Each row is a point. Each copy is the shape, with its points in the same order, stretched, turned, moved and blurred by noise. Is it also mirrored, or only turned?

Shape (7 x 2)
[[ 10  37]
 [  9  15]
 [-25  18]
 [-22 -13]
 [ 49  19]
 [-11   7]
 [ 10 -27]]
Copy 1 (7 x 2)
[[ 60  -1]
 [ 30  -4]
 [ 29  29]
 [ -6  16]
 [ 48 -37]
 [ 19  12]
 [-21 -17]]
Copy 1 is: only turned
Copy 2 (7 x 2)
[[-21 -23]
 [ -8  -8]
 [  0 -42]
 [ 19 -11]
 [-26  28]
 [  1 -17]
 [ 10  30]]
Copy 2 is: only turned
Copy 3 (7 x 2)
[[-25  19]
 [ -8  -4]
 [-30 -15]
 [ -5 -39]
 [ 10  19]
 [-15 -16]
 [ 17 -31]]
Copy 3 is: only turned
Copy 4 (7 x 2)
[[-13  18]
 [  0  10]
 [-19 -11]
 [ -1 -25]
 [ 16  35]
 [ -7  -7]
 [ 25 -14]]
Copy 4 is: only turned

Shape (9 x 4)
[[ 18 -20  23 -14]
 [-31 -22   3  -4]
 [  5  16 -11  30]
 [ 12   7   0  32]
 [ 14  -2 -14   0]
 [-47  -5   3   2]
 [-21   7  21   6]
 [ 13 -21   9  -7]
 [ 11 -25  20  -5]]
Copy 1 (9 x 4)
[[-28 -14  29  15]
 [-17  19   6  -6]
 [ 28 -10 -31 -11]
 [  5 -23 -25 -11]
 [ 12  -8  11  -3]
 [ -6  27 -15  -4]
 [ -6   5 -26   7]
 [-12 -12  24   5]
 [-26 -12  23  11]]
Copy 1 is: only turned
Copy 2 (9 x 4)
[[-20 -15 -33 -21]
 [  5  20  13 -22]
 [  0   5  25  20]
 [ -9  -3  22  13]
 [  5  -5  -8   0]
 [  4  37  23 -13]
 [-17  20   4  -4]
 [ -6  -9 -17 -18]
 [-13 -10 -17 -23]]
Copy 2 is: mirrored
Copy 3 (9 x 4)
[[-16 -14 -23 -14]
 [-12  -5  26  23]
 [ 27 -12  -6  22]
 [ 26 -19 -17  23]
 [ -1  12 -15   2]
 [  7 -13  41  24]
 [ 16 -34  16   7]
 [-15  -2 -19   0]
 [-19 -12 -15  -3]]
Copy 3 is: only turned
Copy 4 (9 x 4)
[[ 44 -10  17   8]
 [-24  -3  29  25]
 [ -1   9  -8 -53]
 [ 12  -4   3 -60]
 [ 22  29   3 -19]
 [-43 -10  16  16]
 [-14 -24  -7  -3]
 [ 30  -1  21   8]
 [ 30 -12  26  11]]
Copy 4 is: only turned

Shape (14 x 8)
[[ -7  12   2 -31  15  -5  24   4]
 [ 23 -13 -12   5   9  15 -23 -24]
 [-23  13 -13 -13  18   0  20  26]
 [ -2   8  -4  22  20  28 -25 -22]
 [-29   9   3 -32 -23  18  31  27]
 [ 18 -36 -21  11  -2 -32  -9   8]
 [ 20   7   9  15  18  27 -34  -2]
 [  1 -28 -11   3  -4 -49 -11 -10]
 [-43   7   2 -10 -18 -22  33  -1]
 [ 15 -11  16  26  19  26  -1 -23]
 [ 11  -4   3  12 -20 -57   4   1]
 [ -6  23  -9  -8 -10   4  19  -2]
 [ 15   1 -19   4  10  29 -13 -17]
 [ 21   6 -11  39 -12 -41  29  12]]
Copy 1 (14 x 8)
[[-11 -10  50 -12   4  11   7  17]
 [ -2 -18 -12  11  -9  -3 -52   7]
 [  6  -3  25 -34  24  17  11  13]
 [  4 -16 -29 -26 -24  12 -43  19]
 [-41 -14  38 -53  39  -1  35  -4]
 [ 31  11   8  41  15 -37 -17   0]
 [  9 -38 -26 -13 -17   9 -29  24]
 [ 32  15  33  37  -7 -47 -19 -11]
 [-19  21  40 -30   5 -17  31 -11]
 [-19  -6 -36  -2 -20   3 -28  45]
 [ 24  17  34  41 -22 -27  19 -19]
 [-19  -4  21 -17  -1  18   7 -11]
 [-13 -24 -16 -12   0  19 -43  11]
 [ 25  32  -7  39 -14  12  30  -9]]
Copy 1 is: only turned
Copy 2 (14 x 8)
[[-12 -33  -2  17   0   7 -20 -14]
 [  3  21  30 -18  16 -23  -6  -2]
 [-13 -36 -31  -2  -1   2 -25   2]
 [  9  -7  22 -12  27 -34 -10  37]
 [ 12 -42 -31  31 -22   6 -15   7]
 [-24  50 -14 -16  14   0   5 -30]
 [ -2   4  28 -27  15  -5   7  31]
 [-25  40 -15  17  26 -11  19 -28]
 [  4 -27 -31  60  18 -11  -7   5]
 [ -2  14  40   1  21 -16 -29  34]
 [-12  32  -3  30  44  19  38 -25]
 [ 22 -25   4  20  23  -2  -4  -3]
 [ 16   1  26 -23  16 -24 -16   4]
 [  4  31   5   9  57  29   9 -17]]
Copy 2 is: mirrored
Copy 3 (14 x 8)
[[  4  12  13 -17 -19  -8 -22 -12]
 [  3   4 -26  -3  33   1  -4   0]
 [  6 -18  16  -6 -28  18  -5 -13]
 [ 20 -28 -15  19  18   6   3  -4]
 [ 17   6  36 -14 -14  30 -15 -36]
 [-22  20 -16 -21   6  13  23   6]
 [  9 -25 -16 -17  41 -10   4 -11]
 [-18  31 -14  -6 -13   2  24   1]
 [ 20  14  29  20 -53  23   7 -13]
 [ 18  -5   5   8  23  -6   3  14]
 [  0  33  -6 -21 -28  -6  30   3]
 [ 25   3   2  -2 -23  17 -10  -8]
 [ 14  -9 -20   0  25  15 -11  -1]
 [ 19  12   1 -17 -42  14  35  26]]
Copy 3 is: only turned

Shape (15 x 11)
[[-10  32 -27   3 -11 -18   5 -16   6 -19 -18]
 [  5  17  15  -9 -14   4 -11   0  11   2  37]
 [  0   1  -4 -29 -42   2 -11   3  -7 -23 -13]
 [ -9 -23  11 -23 -24 -15  35  -4  13 -22 -11]
 [ -6   5   7  12  19   1   7  16  -6  19  21]
 [ 16  34 -30 -29   0  -2 -10 -28  19  -1 -33]
 [ -7  -9  18  20 -18   6  -7   1   1  27  17]
 [-34  13 -29 -14 -13 -25  13 -32 -12 -17 -13]
 [ -9  26 -28 -31 -10   1  -2 -12 -14 -20 -16]
 [ 19  12 -13   3 -21  -5 -21 -14  -4 -26 -25]
 [-41 -33   9 -27 -36  14 -11  10  19 -28 -11]
 [  6 -21  16   9  17  -3   2 -17   5   3  26]
 [ -3  11  18 -17   3 -20 -30   9   7   8   6]
 [-11 -15 -27 -38 -26  -2  -9  12  34 -34 -13]
 [  0   4 -18   9  -2 -31   5 -18 -24  26  18]]
Copy 1 (15 x 11)
[[-24  -8 -10  11  -3   1  29 -22 -17 -26  23]
 [ 16 -21 -18   3   3 -23  23   3 -38 -13 -18]
 [ -2  29 -49 -16  16 -16  31  11  -6 -14   6]
 [-12  43 -10   7  -2 -11  45  13  -1  -5 -10]
 [ 15 -26  13  -3  -3   6 -12 -13  -8 -12 -28]
 [-26 -10 -35  36   8 -17  23 -29  -9  -6  31]
 [ 29 -35   0 -32  13  -8   8  16  -1  -5 -11]
 [-35  -7 -22  -5   4  26  35 -10 -13  -6  15]
 [-20  12 -45  13   7   8  20 -17 -17 -12  18]
 [ -2   2 -33 -16  -3 -17  13 -19  -2  -1  34]
 [-16  32 -19 -25  -3 -18  11  56  -6 -18 -11]
 [  6 -21   4  -7 -16  -4   0 -10 -15  31 -12]
 [ -3 -32 -20 -17  -9 -25  11 -11  -5 -20 -32]
 [-40  50 -18   1  17 -34  14  26 -29 -21  -1]
 [ -3 -39 -10 -25  30  15  19 -25 -11  14  -7]]
Copy 1 is: only turned
Copy 2 (15 x 11)
[[-25   1 -35   6 -17  28  17  -6  -2 -12 -13]
 [ 20  25   7 -10  20  40 -14  15   6 -20   2]
 [ -9 -24   2 -23  -7  43  18  17 -29 -24  -1]
 [  2   8  -7 -26 -22   4  20  26 -29 -22 -21]
 [ 29  28   7  -6  15   1 -19 -21   1  -9  21]
 [-36 -29 -19  20   9  12  17  17   0 -24 -34]
 [ 29  19  14 -25   6  21 -27  -2   0  13   1]
 [-19  12 -18   7 -33  21  36 -26  -6 -10 -28]
 [-30 -16 -15   0  -3  29  31 -13 -14 -32  -9]
 [-34 -26  -9 -11  -7  33  16  17  -9   9   5]
 [ 26 -12  -8 -60 -17  49  44  28 -18 -15 -15]
 [ 14  30  22 -15   2  -6   4  10   6  10   5]
 [ 16  -6  20  -2  -1  16 -10  19  17 -20  19]
 [  5 -25 -30  -9  -9  36  46  44 -31 -20 -11]
 [  0  24  14  30 -12  -2 -11 -31 -11   5   6]]
Copy 2 is: only turned
